Each row of a before or after table is a point. One or more steps were done to the points. Then noise was added and the rows were shuffled. The steps act on columns, c1 being the first. Write out the steps. A step turns or swaps two columns, mirrors them in a line or flattens them onto one, adds a multiple of one to another, or multiplies or shifts one. Angles are multiples of 10 degrees, from the lower column toward the higher: turns from -170 to 170, lines from 10 to 170 but not 90. Use the fewest steps. Two steps may share a column if one is a turn and the other turns, adds or multiplies; they go together, in the order done. Otherwise the lowest column goes first.

Before (9 x 3):
[[8, -8, -36],
[2, 22, -33],
[3, 26, -12],
[-2, -29, 14],
[1, 10, -28],
[-21, -32, 21],
[-23, -11, 17],
[22, -2, -30],
[13, -3, -12]]
After, 9 rows:
[[3, 66, -21],
[22, -5, -39],
[2, 52, -46],
[0, 25, -37],
[12, -6, -20],
[-2, -75, 5],
[-23, -26, 8],
[7, -21, -50],
[-22, -80, 9]]
Steps: multiply c2 by 2.5; shift c3 by -10

Before, 14 rows:
[[23, -11, -43, 28, -20, -33, -37, 34],
[32, -11, 18, 34, 27, 9, -23, 4],
[-19, 22, 26, 24, 19, -24, -36, 36],
[-23, 2, 4, 32, 0, -36, -33, -10],
[-25, -10, 29, 40, 14, -10, -28, 33],
[-16, -15, -27, 37, -21, -18, 17, 13],
[28, -7, 19, 20, 8, -30, 10, 40],
[-21, -5, 33, 32, -1, -22, -35, 38],
[4, -9, 21, 6, 8, -14, -25, 36],
[28, -7, -44, 36, -26, -5, -31, -25],
[-10, 25, 15, -59, 27, -18, 114, 10],
[-9, -2, 3, 6, -37, 4, -18, -17],
[-23, 62, -36, 5, -12, 26, -34, 39],
[9, 28, 31, 32, -5, -20, 1, 32]]
After (14 x 8):
[[-9, 25, 76, -59, 28, -8, 114, 10],
[3, -9, 82, 6, 7, -6, -25, 36],
[6, -15, 16, 36, -26, -2, -30, -24],
[7, -20, 78, 33, 26, 4, -22, 3],
[-1, 3, 94, 31, -2, -8, -35, 37],
[5, -16, 79, 20, 8, -12, 10, 41],
[7, -16, 16, 28, -20, -12, -36, 33],
[3, -9, 34, 38, -22, -7, 17, 12],
[0, 2, 63, 6, -37, 1, -18, -18],
[-4, 9, 63, 33, 1, -15, -33, -10],
[-8, 22, 91, 32, -5, -8, 0, 32],
[-23, 62, 25, 6, -13, 10, -35, 39],
[1, 0, 89, 40, 14, -4, -28, 34],
[-9, 25, 86, 24, 19, -9, -36, 36]]
Steps: flatten c1 and c2 onto the line at 110 degrees; shift c3 by 60; multiply c6 by 0.4

Before:
[[7, -41, 22, -29, 13, 9, -28, -1, -27, 20, -6, -27],
[14, 18, -43, -16, -48, -34, 36, -15, -44, -24, -25, -19],
[35, 34, 2, -34, -24, 18, -6, 37, -16, -17, 32, 2],
[-22, -19, 13, 2, 23, 15, -3, 10, -24, -20, 34, -5],
[-13, -12, 15, -27, -34, 1, 19, -24, 6, 23, 1, -17],
[-9, -54, -47, -23, -9, 38, 4, 49, 28, -10, -13, -38],
[-55, -45, -41, 32, -47, 24, -47, -18, 33, -5, -27, -22],
[8, 26, -43, 29, 9, -3, 12, -4, -23, 10, -11, -5],
[12, 7, 35, 12, 27, 1, -10, 57, -2, 23, 7, -40],
[-18, 34, -37, -7, 4, -18, 18, -21, 27, -18, -7, -38],
[-25, 19, -18, -42, -63, 19, -14, 10, -48, -19, -24, 32],
[-38, -23, -23, -19, -48, -23, -43, 16, 16, 53, 15, -14]]
After, 12 rows:
[[-21, -29, 36, -6, 24, -24, -11, -22, -17, -5, -12, -38],
[-57, -48, -36, 33, 51, 52, 7, -20, 23, 0, -35, -21],
[-7, -57, -40, -24, 30, 9, 35, 52, -8, -2, -14, -39],
[9, -41, 30, 30, -25, -11, -2, -7, 8, 4, -13, -6],
[-22, 8, -19, -2, -34, 10, 12, 9, -5, -2, 42, -6],
[4, 15, -46, -34, -29, 27, -3, -3, 4, 2, -6, -29],
[-37, -27, -18, -19, 38, 31, -35, 21, 34, -3, 22, -15],
[11, 34, 2, 15, -14, 10, -1, 62, -23, 2, 10, -42],
[-12, 13, -14, -24, 25, -21, 6, -22, 24, 1, 0, -16],
[34, 6, 35, -33, -2, 13, 16, 37, 28, 2, 45, 4],
[14, -39, 25, -17, -14, -41, -16, -17, 62, 1, -31, -21],
[-25, -13, 20, -43, -11, 18, 11, 13, 81, 1, -31, 34]]
Steps: mirror c2 and c3 in the line at 40 degrees; turn c5 and c9 by -120 degrees; turn c6 and c7 by 70 degrees; multiply c10 by 0; multiply c11 by 1.3

Before:
[[13, -1, 14, -43, -37, 23, 28, -31, -2, 12, -12, -17, 35, -73, 18, 21, 2, -14, 24, 0],
[38, -15, 25, -9, -4, 35, 28, -54, 16, 23, -11, 6, 28, -15, 9, 16, -22, -1, 19, 31],
[-33, -66, -5, 21, 22, -34, -28, 52, 13, -1, 0, -8, 15, 47, -14, -46, 31, -17, -5, -28],
[17, 12, 33, -4, -20, -9, 39, -5, -21, 29, -14, 7, 47, -15, 52, 57, -13, -54, -12, -26],
[11, -22, -5, -22, 18, -10, 15, 26, 47, 4, 39, 23, -17, 12, -19, -27, 31, 21, -4, 38],
[-12, -38, -22, 1, 23, -41, -41, 19, 36, 9, 22, 22, 20, 7, -38, -32, 1, 3, -41, 7],
[-35, -33, 1, 26, 53, 10, -24, -13, 33, -9, -3, -18, -34, 2, 13, -21, 51, -37, -30, -45],
[7, -15, -11, -61, 8, 27, 5, -20, -23, 22, 28, 21, 27, 10, -6, 0, -14, 13, -8, 38],
[29, -25, 43, -33, 10, 16, -18, 6, 0, 18, 17, 6, 18, -15, -9, 11, 6, 31, -15, 24],
[-39, 25, 45, 41, -17, 10, 22, 28, -4, -20, -3, -10, 19, -7, 40, 18, -31, -50, -13, 0],
[-15, -55, 2, 28, 53, -2, 16, 14, 16, -46, -23, -6, -16, -4, 10, -46, 26, -27, -54, -47]]
After, 11 rows:
[[-34, -116, -5, -27, 23, -28, -30, 54, -16, -1, 2, -7, 15, -37, -16, -47, 32, 1, -5, 19],
[13, -48, 12, 38, -37, 21, 27, -32, 29, 13, -12, -19, 36, 43, 19, 22, 1, 40, 24, 15],
[-35, -81, -1, -39, 50, 8, -26, -14, 10, -6, -6, -19, -36, -8, 15, -21, 51, 36, -27, 33],
[-37, -27, 43, -40, -16, 12, 24, 28, 17, -24, -5, -11, 22, -7, 42, 20, -33, 50, -14, -9],
[18, -34, 34, -6, -18, -9, 40, -4, 18, 30, -14, 7, 48, -2, 50, 57, -11, 55, -13, 27],
[37, -68, 28, 19, -6, 35, 29, -54, 42, 27, -14, 8, 29, 11, 11, 12, -19, 8, 21, -27],
[7, -61, -10, 71, 8, 28, 2, -21, -19, 19, 30, 17, 27, -4, -7, -2, -15, -15, -11, -14],
[-16, -103, 4, -42, 53, -1, 17, 18, 34, -46, -24, -7, -15, -4, 13, -47, 23, 28, -51, 33],
[28, -78, 45, 40, 8, 16, -16, 5, -18, 22, 21, 7, 13, 17, -9, 11, 5, -27, -13, -13],
[-14, -87, -22, -1, 23, -42, -44, 19, -8, 10, 24, 22, 22, -5, -40, -30, -3, -6, -41, -7],
[12, -74, -4, 36, 21, -11, 15, 25, 64, 0, 43, 23, -17, -6, -18, -24, 29, -25, -5, -28]]
Steps: shift c2 by -50; turn c4 and c20 by -160 degrees; add 1 times c7 to c9; turn c14 and c18 by -160 degrees; multiply c14 by 0.7

Before, 11 rows:
[[-17, -20, 16, 33, 1, -7, 2, 6, 32, -6, -14, 32, 29, -7, 6, 41, -63, 31, 2, 23, -42, 25, 60, -11, 22, -2, -46, -32, 63, -6, 18, 42, 44, -1, -32, -2, 48, -17, 53, -10, 26, 4, 55, -3, -14, 15, 4, -50],
[-51, 21, -21, 2, 12, -3, 28, 39, -25, -37, 10, 14, 23, 18, -36, 10, -7, 2, -6, -22, 18, -8, -21, 2, -21, -18, 34, 4, -63, 3, -10, -13, -28, -15, 16, -6, 7, 15, -9, -1, 2, -17, -20, 32, -7, -7, 7, 1],
[-25, -5, 35, -7, -10, -16, 23, 29, -7, 19, 24, -5, 41, 23, -19, 39, 13, -4, -29, -8, -10, -9, -29, 3, -60, 5, 39, 0, -42, -2, 5, -22, -33, -11, 0, -9, -4, -4, 26, 9, 0, -43, -17, 45, -17, -7, 28, -36],
[-11, -9, 5, -8, 0, 46, -11, -8, -22, -38, -10, 41, -21, -14, -9, -53, -34, 1, 17, 55, -44, -26, -38, -10, 2, 10, 8, -66, -52, -47, -54, 6, 41, 33, 44, -45, -16, -22, -15, 4, -12, 21, -7, -6, -25, -18, 21, 1],
[-35, 14, 18, -15, -18, 10, 23, -1, -22, -2, 40, 18, 7, 13, -54, 11, 7, 8, -30, 2, -15, -6, 0, 0, -33, -22, 38, 6, -20, 17, -16, -20, -31, -13, 12, 2, 8, -35, 5, -16, 20, 13, -33, 21, -18, -13, 6, -11],
[-32, -15, 10, 3, -6, 20, 9, 19, -30, 19, 39, -5, 29, -4, -41, 13, 5, 17, -19, -13, 11, -7, 22, 13, -18, -24, 6, 8, -30, 13, 17, -10, -16, 3, -2, -28, 7, -21, -23, 18, -28, -39, -1, 25, -13, 5, -2, -13],
[-24, -34, 21, 4, 1, 20, -8, -20, -21, -23, -7, -9, -66, -24, 30, -54, -31, -8, 63, 31, -61, -28, 1, -45, 29, -13, -19, -17, -15, -21, -36, 12, 33, 20, 48, -12, -26, 13, 1, -16, -5, 52, -3, 13, -1, -21, 27, -4],
[-12, -5, -26, 23, -47, 20, -28, -16, -3, -4, -27, -4, -48, -35, 2, -66, -27, -7, 53, 40, -38, -43, -4, -36, 8, -20, -8, -4, -37, -21, -38, 10, 68, -1, -10, -18, -26, -18, 2, 3, -13, 50, -9, -34, 7, -24, 59, -13],
[-19, -13, 2, 28, -19, 3, 15, -7, -26, 1, 11, -11, 12, 47, -25, 7, -1, -31, -42, -16, -1, 6, 9, 20, -25, 11, 2, 8, -19, 16, 10, -5, -39, -42, -18, -3, 29, -7, 15, 14, -22, -24, -18, -3, -18, -2, 0, -8],
[-18, -35, -3, -5, -35, 13, -10, -29, 11, -12, -6, 47, -29, -24, 16, -65, -45, -54, 46, 26, -42, -14, -18, -33, 6, -24, -8, -21, 1, -39, -25, -14, 81, 18, 38, 7, -27, 4, -31, 6, -6, 39, -13, -19, 16, -49, 34, -13],
[6, -44, 17, 46, 5, -8, -18, -19, 35, 1, -13, 52, 31, 2, -11, 32, -43, 13, 8, 36, -26, 26, 37, -41, 43, -25, -34, -36, 47, 0, -41, 43, 29, 14, -20, -4, -26, -14, 53, 23, -3, 7, 50, -44, 0, 1, 22, -18]]
After (11 x 48):
[[-26, -33, 24, -57, 3, 18, -9, -21, -23, -23, -12, -10, -64, -23, 31, -55, -34, -7, -27, 30, -60, 41, 2, -44, 27, 21, -20, 35, -13, -21, -35, 10, 30, 23, 48, -14, 7, 18, -2, -13, 8, 53, -4, 10, -2, -21, 26, -6],
[-16, -19, 16, -18, 3, -9, 3, 10, 32, -9, -14, 33, 30, -7, 4, 41, -65, 31, 25, 25, -40, -50, 57, -12, 20, -16, -48, 33, 62, -4, 18, -2, 45, -2, -32, 2, 37, -15, 51, -16, 50, 3, 57, 0, -15, 18, 0, -51],
[-36, 14, 18, 36, -19, 7, 23, -1, -23, -3, 38, 23, 7, 12, -55, 8, 6, 8, 2, 1, -15, 2, -1, 1, -35, 57, 40, 36, -20, 17, -13, -29, -30, -12, 9, 5, -7, -32, 3, -14, -7, 11, -36, 17, -17, -14, 8, -12],
[3, -48, 15, -32, 8, -12, -15, -17, 32, 3, -15, 49, 30, 4, -10, 32, -43, 15, 36, 39, -21, -5, 42, -39, 44, 34, -36, 74, 47, 3, -41, 23, 28, 17, -18, -3, 77, -15, 55, 24, 34, 7, 49, -42, 2, 1, 26, -21],
[-26, -3, 32, 28, -8, -16, 25, 29, -7, 18, 21, -2, 43, 26, -17, 41, 14, -3, 9, -10, -10, 13, -27, 3, -62, -10, 39, -11, -43, 0, 7, -13, -37, -8, 0, -15, -31, -6, 26, 9, -18, -42, -19, 45, -19, -8, 29, -35],
[-11, -9, 5, -11, 1, 44, -13, -7, -22, -41, -9, 40, -26, -14, -9, -51, -34, 0, -17, 55, -48, 31, -33, -7, 2, -64, 9, 34, -52, -46, -51, 11, 43, 33, 42, -45, -45, -21, -17, 1, -4, 21, -7, -4, -25, -20, 21, 0],
[-14, -6, -26, -53, -45, 17, -29, -15, 3, -3, -32, -7, -48, -31, 2, -65, -28, -8, -5, 38, -34, 51, -4, -33, 9, 46, -12, 43, -35, -21, -40, 17, 68, -1, -5, -21, -12, -14, 3, 3, 3, 49, -10, -30, 8, -24, 62, -16],
[-53, 19, -19, 1, 12, -2, 29, 42, -30, -37, 10, 13, 26, 16, -38, 10, -7, -1, 2, -21, 20, 4, -24, -1, -25, 43, 33, 33, -65, 2, -8, -9, -32, -16, 16, -4, -30, 12, -3, 0, -7, -16, -19, 33, -8, -8, 7, 1],
[-31, -14, 11, 13, -7, 23, 10, 17, -26, 17, 40, -2, 29, -6, -40, 12, 5, 15, 12, -12, 8, 4, 24, 14, -18, 61, 6, 41, -30, 7, 16, 16, -13, 3, -2, -29, 9, -26, -25, 20, -27, -38, -2, 24, -11, 5, -3, -16],
[-17, -15, 4, 26, -20, 1, 17, -7, -27, 0, 9, -11, 10, 47, -25, 7, -1, -35, 43, -16, -3, -19, 9, 22, -21, -24, -2, -31, -16, 11, 7, 19, -39, -40, -15, -3, -9, -10, 16, 18, -15, -25, -20, 0, -15, 0, -3, -5],
[-19, -34, -1, -36, -33, 15, -14, -32, 11, -13, -6, 50, -28, -24, 17, -61, -45, -53, -25, 29, -44, 25, -16, -33, 5, 43, -5, 64, -1, -38, -28, -1, 82, 18, 35, 6, -5, 4, -28, 9, -14, 41, -13, -19, 16, -47, 32, -7]]
Steps: turn c4 and c19 by 120 degrees; turn c22 and c37 by 140 degrees; add 1 times c23 to c37; multiply c26 by 3; turn c26 and c28 by -140 degrees; turn c32 and c41 by 60 degrees

Before (12 x 64):
[[-29, 27, -17, -12, 13, -33, 0, 38, 32, -33, 23, 10, -27, -24, 15, 10, -38, -49, -2, -2, 27, 13, -66, -3, 0, -19, -25, -24, 16, 18, 3, -17, -9, 23, 22, 11, -22, -3, 23, 56, -15, 18, -7, 8, 24, 19, -26, 7, 13, 20, 21, 3, 41, -24, 18, 14, -30, -11, 10, 23, -12, -12, -6, 7],
[-29, 22, -7, -23, 3, 1, 2, -19, 2, 7, 46, 22, 6, 13, -11, -12, -8, -30, -29, -42, -12, -25, -19, 18, 35, 10, 14, 1, -33, -9, -10, 41, -31, -3, 28, 19, -3, -14, -40, -9, -35, -37, -38, 3, -34, -17, -1, 27, -25, -8, 38, 17, -43, -5, -22, 19, -10, 34, -50, 5, -5, -13, -44, -23],
[-35, -1, -21, -34, 11, -23, 10, -8, -7, -14, 37, 7, 7, 30, -21, -9, -28, -34, -7, -17, -15, -11, -48, -17, 10, -7, -41, 8, -17, 7, 13, -17, -11, 16, 22, -9, -12, 32, 41, -16, -24, 26, 1, -11, 7, -26, -22, 32, -7, 9, -7, 27, 20, -40, 7, -7, 27, 25, 24, -7, -34, -22, -10, -4],
[3, -7, -32, -35, -18, -17, -21, -3, -9, -4, 21, 49, 0, 29, -19, 4, -8, -47, 0, -40, 9, -6, -32, -4, -26, -47, -14, -5, -47, -2, 17, -8, -19, 33, 51, -21, -16, 16, -9, -30, -28, 28, -13, -26, 3, -5, -6, 65, -22, -2, 24, -21, 1, -23, 4, 18, -29, 12, -23, 13, -42, 19, -37, -14],
[37, 57, 51, 8, 0, 32, -17, 15, -38, 12, -13, -1, 23, -9, -25, 32, 50, 15, -43, -6, -33, 0, 7, 35, 62, 40, 28, -11, -28, 0, -40, 59, -17, -29, -27, 50, -15, -4, -25, 35, 4, -33, -3, -21, -26, 14, 23, -8, 29, 23, 32, -1, 1, 49, -28, -46, -36, -52, -43, -35, -8, -22, -36, -28],
[4, 61, 12, 5, -56, -12, 7, 25, 8, 15, -35, -16, 56, 8, -31, -1, 11, 31, -22, 20, -20, 36, 1, -1, -11, 17, -9, -49, 47, 21, -90, 3, 57, 13, -5, 53, 39, 11, -4, -6, 33, -2, 3, -15, -73, 1, 25, -55, 58, 29, -1, -11, 29, 49, 23, -43, 13, -12, -32, -14, 38, -19, 13, 8],
[7, 63, 8, 7, -47, -5, 13, 24, 4, 48, -34, -42, 41, -43, -29, 4, 9, 26, -36, 15, -34, 52, 51, -25, 19, -8, 5, -64, 1, 8, -52, 18, 15, -8, -12, 37, 20, -2, -14, 28, 11, 35, 25, -18, -57, 27, 27, -31, 64, 4, -3, 17, -4, 25, 7, -32, 20, -20, -46, -26, 17, -52, -4, 13],
[-38, 24, -12, -22, 17, -25, 14, 1, 39, 3, 45, 19, -17, 22, -12, -18, -32, -32, -9, -46, 9, 5, -29, 34, -10, -18, -19, 9, -29, -24, 6, -7, 1, 29, 32, -33, -37, -2, 2, -15, 29, 6, -8, -22, 7, -16, -19, 26, 16, -17, 13, -3, 3, -20, 10, 20, 16, -27, 7, 18, -47, 12, 19, -14],
[-43, 1, -26, 13, 12, -21, -29, 27, 27, 3, 5, 0, -12, -7, -5, 20, -5, -17, 53, -22, -3, -6, -23, -3, -18, 1, -61, 0, 8, -27, -2, 3, -11, 45, 36, -16, -15, 27, -1, 23, -2, 14, -12, -1, 7, -11, -15, 15, -14, 11, 21, -4, 19, -29, 13, 17, 29, 9, 8, 3, -12, -16, 32, 7],
[35, 90, 57, -20, -34, 38, -22, 35, -55, 25, -13, -22, 24, -61, -32, 36, 4, 14, -44, -10, -30, 19, 14, 9, 19, 82, 40, -29, 7, -5, -25, 36, 17, -41, -33, 53, 40, -23, -46, 5, 0, -36, -8, -15, -45, 18, -11, -15, 25, 6, 21, -2, -16, 21, -14, -11, -10, -47, -37, -37, 10, -13, -14, -47],
[-6, 3, -18, -24, 14, -12, 8, 52, 50, -3, 49, -24, -9, 19, 4, 26, -29, -8, 25, -40, 36, 26, -54, -7, 1, -4, -35, 14, 15, 3, 22, -26, -6, 27, 39, -8, -4, 16, 1, 24, -14, 16, 8, 22, -23, 15, -26, 3, 27, 43, -8, -30, 47, 1, 2, 41, 31, -14, -6, -7, -44, -32, 13, 13],
[-19, 42, -19, -12, -38, -24, 27, -22, 3, 38, -30, -36, 57, 28, 0, -35, -25, 16, -19, 5, -19, 8, 12, -42, -15, -38, -16, -56, 31, 21, -23, -19, 8, 54, 12, 9, 39, -4, 8, 16, 21, 5, 15, 2, -30, 36, 44, 25, 5, 35, -24, -5, -13, 36, 31, -67, 32, -8, 0, -37, 58, -5, 41, 36]]
After:
[[-38, 24, -12, -23, 17, -25, 13, 0, 38, 1, 46, 19, -17, 21, -12, -18, -33, -33, -8, -47, 9, 3, -29, 34, -9, -17, -19, 9, -28, -24, 7, -7, -2, 30, 33, -34, -38, 6, 1, -16, 30, 7, -10, -21, 7, -16, -20, 26, 18, -15, 11, -2, 2, -19, 9, 19, 18, -23, 8, -18, -48, 11, 19, -13],
[5, 63, 7, 6, -48, -4, 14, 24, 5, 49, -34, -41, 40, -42, -29, 2, 8, 27, -34, 13, -35, 54, 52, -26, 19, -8, 5, -64, 1, 5, -51, 18, 15, -8, -11, 37, 19, -3, -13, 29, 10, 35, 25, -18, -59, 26, 26, -32, 64, 2, -2, 18, -4, 24, 7, -32, 18, -34, -47, 25, 16, -55, -5, 15],
[-42, 1, -26, 12, 11, -23, -28, 26, 26, 3, 7, 0, -12, -8, -6, 21, -5, -16, 54, -23, -4, -7, -23, -3, -17, 2, -60, -1, 8, -27, -5, 2, -12, 47, 37, -15, -14, -25, 0, 25, -1, 14, -12, 0, 8, -12, -15, 14, -15, 11, 19, -4, 19, -28, 15, 14, 30, 16, 9, -8, -13, -15, 33, 6],
[-36, -3, -21, -34, 13, -25, 8, -10, -9, -13, 37, 6, 7, 32, -20, -9, -27, -33, -8, -17, -17, -11, -49, -19, 11, -7, -40, 9, -16, 7, 13, -16, -11, 16, 23, -8, -11, -34, 41, -15, -23, 26, 3, -10, 8, -26, -22, 31, -6, 9, -8, 27, 19, -41, 7, -7, 25, 24, 25, 0, -35, -21, -12, -4],
[-7, 2, -18, -25, 15, -14, 8, 52, 50, -3, 49, -23, -7, 20, 5, 25, -29, -8, 24, -39, 36, 26, -55, -5, 2, -4, -35, 14, 15, 3, 22, -26, -7, 30, 39, -8, -5, -16, 1, 23, -14, 16, 8, 21, -22, 14, -26, 3, 29, 43, -8, -30, 48, 1, 0, 42, 29, -17, -6, 3, -45, -32, 14, 11],
[-21, 42, -19, -7, -37, -25, 27, -23, 0, 36, -29, -35, 56, 26, 2, -34, -25, 17, -18, 5, -19, 4, 12, -43, -18, -37, -15, -55, 30, 21, -24, -19, 7, 55, 13, 11, 38, -2, 7, 17, 22, 4, 13, 2, -30, 36, 44, 25, 6, 35, -24, -5, -11, 37, 30, -66, 32, -17, -1, 37, 58, -6, 41, 34],
[-30, 28, -19, -13, 15, -33, 0, 40, 30, -34, 22, 10, -26, -25, 17, 12, -40, -51, -3, -4, 26, 11, -66, -3, 0, -20, -26, -25, 17, 20, 3, -16, -8, 23, 21, 12, -21, 6, 23, 55, -14, 17, -10, 8, 25, 19, -28, 6, 13, 20, 21, 4, 41, -23, 18, 14, -30, -7, 12, -23, -13, -11, -4, 6],
[3, -6, -34, -37, -19, -17, -22, -3, -9, -4, 19, 50, -2, 29, -17, 2, -9, -47, 1, -38, 7, -5, -31, -3, -28, -48, -13, -3, -47, -2, 18, -8, -20, 34, 52, -23, -15, -12, -9, -30, -30, 28, -12, -25, 4, -4, -5, 64, -23, -3, 23, -20, 3, -24, 2, 17, -29, 20, -23, -14, -43, 18, -37, -16],
[37, 57, 51, 6, 0, 34, -18, 15, -38, 11, -11, -2, 21, -9, -24, 34, 50, 14, -44, -6, -32, 0, 7, 36, 62, 41, 28, -12, -29, 0, -38, 59, -19, -30, -27, 49, -15, 0, -25, 36, 4, -33, -5, -20, -26, 15, 23, -11, 30, 21, 32, -1, 0, 50, -29, -44, -36, -51, -43, 37, -8, -21, -36, -29],
[-29, 22, -5, -23, 2, 1, 2, -21, 3, 8, 45, 22, 7, 14, -11, -12, -7, -32, -28, -42, -13, -24, -20, 18, 35, 10, 14, 1, -31, -8, -11, 39, -30, -3, 28, 19, -3, 15, -42, -9, -35, -36, -38, 2, -32, -19, -1, 27, -24, -7, 38, 17, -43, -5, -22, 19, -11, 54, -51, 0, -4, -14, -44, -23],
[37, 90, 56, -20, -33, 39, -23, 35, -54, 26, -12, -23, 23, -61, -33, 35, 3, 13, -45, -10, -30, 19, 14, 8, 17, 81, 40, -28, 5, -5, -24, 37, 16, -41, -32, 51, 40, 17, -46, 6, 0, -39, -6, -13, -44, 19, -10, -16, 25, 5, 21, -1, -19, 20, -14, -10, -10, -43, -38, 38, 10, -14, -14, -46],
[3, 60, 13, 5, -55, -12, 6, 25, 8, 14, -37, -16, 55, 9, -30, -2, 14, 32, -23, 22, -20, 35, 0, -1, -11, 16, -9, -48, 47, 20, -92, 3, 57, 11, -8, 56, 40, -11, -5, -7, 33, 1, 2, -14, -73, 0, 26, -55, 59, 27, -1, -11, 29, 49, 24, -41, 11, -12, -32, 12, 39, -21, 14, 7]]
Steps: turn c38 and c60 by -170 degrees; add -0.5 times c43 to c58
